Each row of a before or after table is a point. The points were changed in one or more steps. Then noise was added and the rows were shuffled. The steps act on how far a point lies along the listed directions, d1 being the first. Write out the steps. A step turns or swaps two directions, mirrors them in a line or flattens them onto one, adds a multiple of one to another, or multiplies one. Angles are multiples of 10 degrees, from the lower direction toward the higher: turns from -170 to 170, lines from 10 to 170 but not 90. Use the fewest steps. Two steps may share a direction if one is a turn and the other turns, adds or multiplies; they go together, in the order done. Otherwise the lowest direction goes first.
(in the rows, 128 means zero)

Directions:
(1): [ 79 101]
(2): [101 177]
Before (12 x 2):
[[126 146]
 [184 113]
 [104 107]
 [ 59  69]
 [107 186]
 [165 134]
 [ 81  76]
 [175 103]
 [150  92]
 [ 82 171]
 [156  70]
 [162  90]]
After (12 x 2):
[[112 177]
 [191 124]
 [100 155]
 [154 195]
 [105 180]
 [125 110]
 [101  76]
 [138 172]
 [213 120]
 [143 172]
 [121  70]
 [164 134]]
Steps: turn d1 and d2 by -130 degrees

Directions:
(1): [ 95 191 163 115]
(2): [198 166 126 126]
Before (10 x 4):
[[218 249 121 129]
 [ 59 156 151 114]
 [169 126 106 143]
 [148 119 139 125]
 [ 56 100 136 118]
 [110 178 157 118]
 [113 152 136 110]
 [ 88 180 185  86]
 [ 91  89 113 164]
 [116  50 115 152]]
After (10 x 4):
[[ 54 117 160 142]
 [100 190 148 112]
 [199 185 147  94]
 [125 107 132 123]
 [121 100 110 145]
 [171 154 131 126]
 [145 206 151 111]
 [151 142 123 111]
 [ 70 155 142 149]
 [240  83  45 161]]
Steps: turn d1 and d2 by 80 degrees

Directions:
(1): [190 119 195 132 122 107  68 112]
(2): [ 87 117 177 175 181 111 131 185]
(3): [113 130 152 188  65 194 127 127]
(4): [ 87 180 140  81 148 175  69 135]
Before (12 x 8):
[[115 105  70 109 161  78 142 116]
 [193 109 129 130  89 108 145  94]
 [115 149  53  34 184 117 161 105]
 [ 85 133 170 204 141 163 137 143]
 [126 134 139 121  89 162 136 120]
 [ 80 129  98 115 131 189 167 169]
 [124 102 141 173 101 175 131 122]
 [103 105 123 151  89 154 151 152]
 [211  82 128 145  86  96 130 128]
 [128 140  71 132   7 180 146  53]
 [ 94 123 209 213 151 145  95 178]
 [110 160 155 137 154 149  91 161]]
After (12 x 8):
[[ 93 105  61 125 146  99 159 120]
 [ 79 143  64  76 197 129 184 137]
 [174 107 168 130 124  54  95  96]
 [158 123 137  57 185 108 107 149]
 [160  96 150 103 128  90 104 135]
 [158 106 132 165  86 125 168 115]
 [171  96 160 136 133 125  92 108]
 [149 122 169 112 123 123 119 126]
 [119 166 138 124 138 158  89 143]
 [142 140 170 146 115 149  73 125]
 [170  85 117 180  67 133 161 147]
 [160 138 172 130 151 119  90  99]]
Steps: swap d1 and d3; flatten d2 and d4 onto the line at 80 degrees

Directions:
(1): [125  89 127  62 157  63 142 169  81 173 151]
(2): [101 105  83  72 129 103  81 121 208 111  88]
(3): [137 201 132  77  51 116 144 113 112 162  88]
(4): [ 75 127  97 187  89  83 163 196 130 115 102]
(5): [146  89  91 115 142 176 222 118 150 157  91]
Before (10 x 11):
[[138 114 119 100 141 138 141 117 133 142 123]
 [121 121 121 164 133 121 111 140 141 107 145]
 [152 117 138 131 131 164 129 107 131 136 127]
 [125 111 111 127 140 138 114  98 173 105 125]
 [ 91 138 110 130 105 115  98 142 172 107 104]
 [107 129 118 167 132 152 132 135 162  99 118]
 [144 141 132 107 114 119 114 122 115 127 136]
 [117  95 104 130 142 128 118 109 170 116 108]
 [144 168 141 130  87 135 101  99 123 111 119]
 [131 137 143  90 110 132 126 119 104 136 133]]
After (10 x 11):
[[136 107 112 149 144 145 135 125 151 118 135]
 [ 90  98  63  53 125 121  84 115 250 110  61]
 [ 94  67  69  66 151  86  79 116 218 114  86]
 [125 151 146 125  94 137 128 124 104 123 130]
 [149 139 116 125  94 152 169 107 125 133  98]
 [100  76  71  72 148  98 104 115 215 112  97]
 [140 147 125 130 103 133 126 121 126 118 124]
 [141 109 140 135 130 134 148 139 100 151 137]
 [116 121 119 100 131 100 103 135 135 129 128]
 [118  93 104 105 160 138 151 138 159 131 118]]
Steps: turn d1 and d5 by -100 degrees; multiply d2 by 3; multiply d4 by 0

Directions:
(1): [ 94 141 188 119 161 162 200 195 146  86 161 149 131  85]
(2): [138  87 103  74 153  76 175  67 154  86  85 151 144  77]
(3): [143 119  95 155 134  47 154 165 153 157 188  54 141  98]
(4): [ 93 134 138 106  55 150 190 115 109 146  96  72 202 150]
(5): [127 151 127 102 184 136  82 162 202  99  80  78 172 167]
(6): [149  90 177  87 131  80 151 184 124 193  78 150  94 172]
Before (14 x 14):
[[131 145 125 149 170 146 108 159 190 131 115  87 146 144]
 [106 158 110 153 146 168 116 120 129  81 180 129 136  89]
 [120 152 166 118 148 158 110 167 165 104 123 100 137 143]
 [ 91 121 141 102  86 122 199 157 115 131 124 119 152 127]
 [147 133 121 150 125 110 126 128 131 132 146 136 116 107]
 [ 96 121 150 133 133 169 125 167 139 132 139 127 130 132]
 [166 136 111 196  73 104  67 145 114 192 156  70 121 202]
 [152 158  33 150  65 109  42  37 121 136 103  46 180 157]
 [116 127 150 126 148 142 136 141 148 103 144 147 118 106]
 [131 153  85 146 159 132  95 139 183  87 153  86 160 102]
 [118 140 165 109 175 137 126 159 203 119  81  81 173 163]
 [125 124 145 133 131 133 150 161 127 133 120 153 126 128]
 [118 128 152 145 152 120 161 141 109 111 175 117 125 115]
 [126 114 159 123 130 119 152 119 130 132 136 144 126 135]]
After (14 x 14):
[[149 160  58 151  73  90  70  91 126 146 130  36 177 145]
 [116 128 149 130 155 140 139 144 156 102 150 138 120 104]
 [124 122 149 135 123 122 130 115 123 137 140 147 119 150]
 [151 120 113 144 116  89 122 111 130 141 123 143 114 108]
 [ 95 133 139 125  79 143 147 168 100 153 139 124 127 157]
 [ 95 144 195  90 170 163 186 188 193  54 126 103 157 100]
 [122 122 132 129 129 135 151 143 131 129 109 159 133 127]
 [ 78 157 249 113 210 193 200 246 217  64 122 122 171 116]
 [101 135 172 114 203 159 188 200 208  87 119 108 160  97]
 [133 112 140 134 141  93 156 128 106 126 158 115 122 123]
 [160  79  96 107  78  53 156  72 140 156  76  82 168 164]
 [ 89 107 149 109 136 151 165 145 147 107 116 129 147 102]
 [115 144  97 138 142 128 141 116 141  88 175 110 148  76]
 [115 149 124 126 183 124 162 200 207  79 180  96 164  72]]
Steps: add 1.5 times d5 to d1; mirror d2 and d4 in the line at 110 degrees; turn d3 and d6 by 30 degrees

Directions:
(1): [ 81 109 106 153 122 141 135 122 140 134  90 130 129  42 208  94  92 148
 220 165]
(2): [153 167 111 196 175 173  94  85 146 208 192 111  72 101 121 128 164 154
 138 109]
Before (8 x 20):
[[152 156 118 155 144 164 122 101 143 171 168 126 113 116 127 133 156 141
  146 122]
 [ 88 110  88 194 136 143 125 102 136 169 104 103  98   7 210  74 115 172
  230 167]
 [139 145 158  87 140 109 123 140 120 110 124 139 141 189  87 153 163  95
   96 127]
 [124 143 117 131 138 123 126 106 140 121 167 129 115 150 106 147 118 147
  112  89]
 [136 145  94 210 167 170 108  76 145 218 149 121  74 102 139 117 156 143
  168 118]
 [150 131 153  79 104 115 133 160 116  94 115 129 145 221  76 132 143  95
   69 118]
 [166 156 113 203 163 162  93  78 163 202 186 105  81 111  92 145 167 120
  113  92]
 [ 92 138 122 164 155 129 124 116 144 161 130 132 114  44 165 107 107 153
  190 145]]
After (8 x 20):
[[100 104 142  76  85 108 151 164 117  73  69 132 164 160 147 103  91 105
  149 155]
 [166 151 138 124 131 146 128 124 135 146 167 129 128 165  87 151 158 124
   97 110]
 [131 175 130 171 175 134 109 102 145 191 189 120  95  96 104 124 147 147
  127 104]
 [113 131 121 109 122 106 138 119 137  92 151 136 134 158 112 155 104 137
  109  97]
 [160 164 102 225 181 160  86  73 140 224 195  82  48  87 108 113 184 162
  134 103]
 [175 135 144 131 134 109 119 121 143 129 158 116 125 191  39 171 160  80
   34  81]
 [ 99 122 153  82 119 102 140 153 127  85  77 149 156 149 136 134 135  98
  143 158]
 [173 150 124 163 159 139 112  98 127 190 161 126  88 201  61 157 177 116
   65  85]]
Steps: turn d1 and d2 by 70 degrees
